Rows are points. The ring and each string are closed loops that go straight from each point to the next, and from the last back to the first. Before rounding, they use only three directions, however many columns there are. How many times does the string pass through the ring? Passing back the other way cancels.

Ring, 9 rows:
[[ 12.6  13.7  14.4]
 [  2.5  23.5  -1.8]
 [-12.4  22.8  -7.8]
 [-24.2   5.1  -7.5]
 [-24.1 -12.4  -3.0]
 [-17.4 -25.7   8.8]
 [ -6.4 -24.6  26.2]
 [  5.8 -10.0  35.0]
 [ 11.7   2.0  28.9]]
String:
[[  3.1   3.6  51.7]
 [ -0.9   8.2  32.1]
 [ -1.5   2.4  14.2]
 [  2.2  16.6  24.1]
 [ 10.6  32.1  17.3]
 [ 14.1  32.7 -10.1]
 [  6.8  10.6 -24.3]
 [ -4.0   0.5  -0.2]
 [-16.6  21.2  17.3]
 [-10.0   2.6  -2.2]
 [-17.1  -7.0 -27.6]
 [-29.8  -8.0 -16.6]
 [-37.3  -9.6   4.1]
 [-23.7  -1.6  22.3]
 [ -7.8  -6.0   8.6]
 [ -4.6 -41.2  -2.4]
 [ -1.5 -42.0  13.5]
 [  2.9 -22.0   1.4]
 [ -2.0  -6.1  22.6]]
Times through: 0
String (13 x 3):
[[ 25.9  -4.5  10.7]
 [  6.3  -9.5   5.2]
 [ -3.5   1.0  22.7]
 [ -2.8  -2.1  54.6]
 [ -1.2 -17.3  56.0]
 [  4.3 -30.6  41.3]
 [  0.2 -14.3  61.5]
 [ -4.9   4.5  42.0]
 [ -5.1   7.8  31.3]
 [  8.8  14.1  43.1]
 [ 23.7  15.8  31.2]
 [ 16.6  21.4  30.7]
 [ 23.3  16.6  26.2]]
Times through: 1

Ring (10 x 6):
[[-11.0 -23.9 -25.4  -6.7 -15.4  -3.9]
 [-11.8  -9.6 -37.6   8.8 -13.6  -1.1]
 [ -6.8  12.9 -36.2  21.3  -4.1   0.9]
 [ -1.9  22.5 -25.0  19.8   1.6  -0.5]
 [  2.3  24.8  -4.6   6.7   0.9  -6.9]
 [  2.3  15.8  10.4 -10.3  -7.4 -14.3]
 [  0.6   1.5  18.3 -24.6 -14.6 -18.6]
 [ -1.3 -15.2  19.3 -33.9 -17.3 -18.4]
 [ -4.2 -29.3   9.5 -33.3 -15.8 -13.5]
 [ -7.6 -31.6  -7.1 -22.7 -15.0  -8.1]]
String, 24 rows:
[[-11.4 -16.3 -15.3 -13.4 -26.0 -12.8]
 [  0.7 -16.8   0.5 -15.3   3.5  -2.8]
 [  4.0 -35.3  14.7 -31.8   9.6  -1.9]
 [ -4.9 -39.8  16.3 -44.1 -20.1 -16.4]
 [  6.9 -27.3  27.1 -37.0   8.1  -6.9]
 [  4.8 -10.5  11.1 -18.3   7.9  -4.2]
 [  4.2  -7.4  10.0 -16.8   5.6  -5.4]
 [ 10.8  -6.5  29.1 -26.8  14.1  -6.7]
 [  6.3   1.9  32.3 -31.2  -5.7 -18.2]
 [ 11.1   0.5  25.7 -20.9  15.4  -5.9]
 [  3.0  10.2  28.7 -28.2 -16.6 -23.4]
 [ -4.8  10.9  21.1 -29.2 -37.4 -31.5]
 [ -8.0   3.6   7.9 -23.3 -36.9 -26.7]
 [ -5.4  -2.4  -0.8 -15.0 -20.1 -15.4]
 [-11.1  -9.6  14.6 -37.6 -48.2 -32.8]
 [ -9.6 -26.1  27.2 -53.6 -47.4 -34.3]
 [ -7.2 -38.0  25.5 -54.1 -35.0 -26.5]
 [-15.2 -41.1   6.8 -46.7 -47.7 -27.1]
 [-11.3 -22.2  -7.6 -22.6 -29.7 -16.2]
 [ -5.4 -17.7  -6.1 -16.0 -12.1  -8.4]
 [  2.8 -13.8   0.7 -12.2   9.6  -0.2]
 [ -5.9 -13.3 -10.4 -11.0 -12.0  -7.6]
 [-20.1 -25.7 -27.6 -14.9 -44.0 -17.1]
 [-18.6 -31.8 -24.7 -18.2 -39.2 -15.0]]
Times through: 1
